Each wall is flat, endless, passes through zero and stands at right angles to its row. A trip goes straight from one point to another. List the walls that it crosses, first one first.

Walls:
(1): [ 7 22 29]
(2): [18 -3  8]
(3): [-17 -10  -7]
(4): [-52  17 -28]
(5): [ 5 29 15]
(6): [24 25 57]
(7): [16 -3  9]
(8): [ 0 26  0]
Trips:
[ 24 -16   4] to [ 35  36 -13] -> 1, 5, 8
[11  5  2] to [26 15 12] -> none

Walls:
(1): [  4   1  -7   0 -23   9 -30  12   2   7   4   6]
(2): [-11 -26  12  -5 -11  44 -16 -30 -11 -34 -13 -25]
(3): [ 19   9  -1 -19  43  -8   1   6   0  23  -8   1]
(4): [-17  24   5  11  -3  28 -28  15  -8  38 -40  24]
(5): [ 10   0 -30  30 -15  27  14  -1  24 -12  18 -17]
(6): [-37  -8  -6 -12 -16  21  -3 -11   1  -4  -7  -4]
Trips:
[-17  -3 -37   5  -4   8  18 -14 -20  32 -18  17] to [ 14  38  17   6  -5 -20 -10   9  15  19 -13 -26] -> 5, 1, 6
[-45 -35  16  17 -13 -29   0  27  21   9 -18  -1] to [-24  24  15 -11  10  -9  24   9 -17 -13  17 -22] -> 1, 4, 3
[-13  20   5  21 -49  -2  10 -15  33   3  60  13] to [-48  30 -23  -3   4   9 -23  -6  13 -13 -11   4] -> 4, 2
[ 18   2  23  11  -3 -12  -6   3  -3  -5  45 -28] to [-45 -14  -5 -11  -3  -8 -35 -21  -3 -45 -38 -19] -> 2, 6, 5, 4
[  0  -4 -17  -1  -7   0  52  -2 -18 -11  -4  17] to [ 5  3 23 27 15 33  9 -2 -1  0 20  8] -> 6, 2, 4
[-25   3 -20  14   9  -6  23  -1  21   5  29   2] to [-18   3  -8  11 -37   6 -25 -21   7   8 -16  15] -> 1, 4, 2

Walls:
(1): [ 15 -11  14   3  14   2  10 -22   7 -26  16  35  15  11   0  -2  26  -3
 -18  16  16 -13  -5   0  -3   8  -3  -1 -11  -5 -18  -2   3 -15 -11 -24
   2 -25   9  28   8  14  14  -9  -9 -14  15  21]
(2): [  5 -15  16   3  -7 -23  -8   2  -4 -10  -1  -4  -3  -2  -5 -17 -13  33
 -13   4  19  -5 -14   5  -8  -5  25   9  12  60  -8  -2  -7 -15 -10   8
 -30 -27   7   6  -5  -7  21   1  15  -2  -4   4]
(3): [-19   2 -11  15   1 -20   1   4   0   2  21   8  -7  10 -16   5 -11  11
  11  -3   5  -4   3 -27   8 -23   0  -2  20 -36 -29   9 -16  -8  32  10
  27  18  -9 -30   8  22 -25  -6 -14  12   5   5]
(4): [  7  13 -20   9  -2  37 -14 -22 -25  10   0   7   6   2  -1  23  -5   7
  -9  22  41  16  -6  15 -15  -1  -1 -18   0  -7 -11   5   9  -7 -23  -5
  32  30  12  28  28  19  14 -19  11   1  12   9]
(5): [ -4 -24 -11   4   3  -9 -16  -9 -37   3 -22  -8  27  20   1 -18   2   1
 -30   1  17  39  -4   2 -11   8  15   1   4   2 -12  37  10 -18   6  12
 -11 -44  13   5 -12   1  -1 -19  17   2 -10  -2]
(6): [-21  -1   7   2   7  -1 -15  22  13   0  11 -35  -9  -5   3   0   7  24
   9 -15  12  -5   9  10 -11 -10 -17 -38  25   8  16  21  10  -5   5   8
  13   9   7 -18 -15  11  15  37  23  13   5 -12]
Trips:
[ -3 -28  -9 -19  24  -6 -12 -13  11   6  44   1 -12 -45 -16 -47   5  -8
  12 -15 -18  -7  -9   0  -3  12   6 -11   8  -4  12  -9  -2  -7  -3 -21
 -15   0   3 -11  19   4  -6   1  26 -29 -23  13] to [-19  12  -9 -16   4   4   4   3   0  -9   8   6  10 -11  -2   3   0  -6
 -10 -13  33 -14  37 -14 -17 -22 -26 -19   8 -22  -9 -16  21  34 -16  -9
   4  18   7  -4  22  16  11 -17  -8 -19   5  -3] -> 2, 3, 4
[  0   3 -10   8  13 -11   5  -9  -1  14   0  20 -11  -8  17   9   6  30
 -18   7 -10 -10  25  -3  23   8  -3  33  -8  -8  -1 -11 -18  -4  30 -12
  17  -1 -23 -16 -19  -6 -16  23 -24  11 -20  30] to [-19   0  18  40 -12 -18   7   2 -24 -34  -7 -15 -31  18 -10  -3 -20 -25
  -1  -6   5   9  -2 -13 -21   0   3  18  -2  -4  -3 -43 -37   8  16   1
  -3  -8  -7  -7   5   3 -18  10 -18   8 -32  -2] -> 2
[-15  29  -3 -13   2   9   3  -4  -4  -1  -3  -7  -4 -19  12  20  28  -7
  22  18  30  -2   0  -3  -9  29  -4 -10   7   2  -3  38 -29   3   7  -4
 -19  -9  23  19  18 -21  31  -7 -25   9  -2 -21] to [ -1   6   0   2  11 -11   7 -11 -10 -18   4   0   7 -28   2 -10  26  10
   1  14  22 -13   2 -14  -3   3  30  23  48 -21 -27   0  28  -8  -6 -14
  -9  30  19  -1  -2   6  17   3  26   3  14 -27] -> 2, 3
[  6   8  15   3  -6  -6 -12 -29   6  -4  33  11   0  27  -6 -20  10 -17
 -13  -1   2  -1  17  17  15   1 -13  10 -29  -8 -31  -5  19  -2  -3 -23
 -14   6  14 -20 -12  -4 -16  45 -25  15   6  -9] to [-21  10  -1 -41 -14 -11  17  19  -2 -10 -26 -15 -12 -21   9   2  -5 -16
  26  16  22   3  -7   2  25   1  26 -15   8  -4  -3   5   0  28 -23  24
  15   6  12  16  11  25 -13  25  -1   4   7  10] -> 6, 1, 4
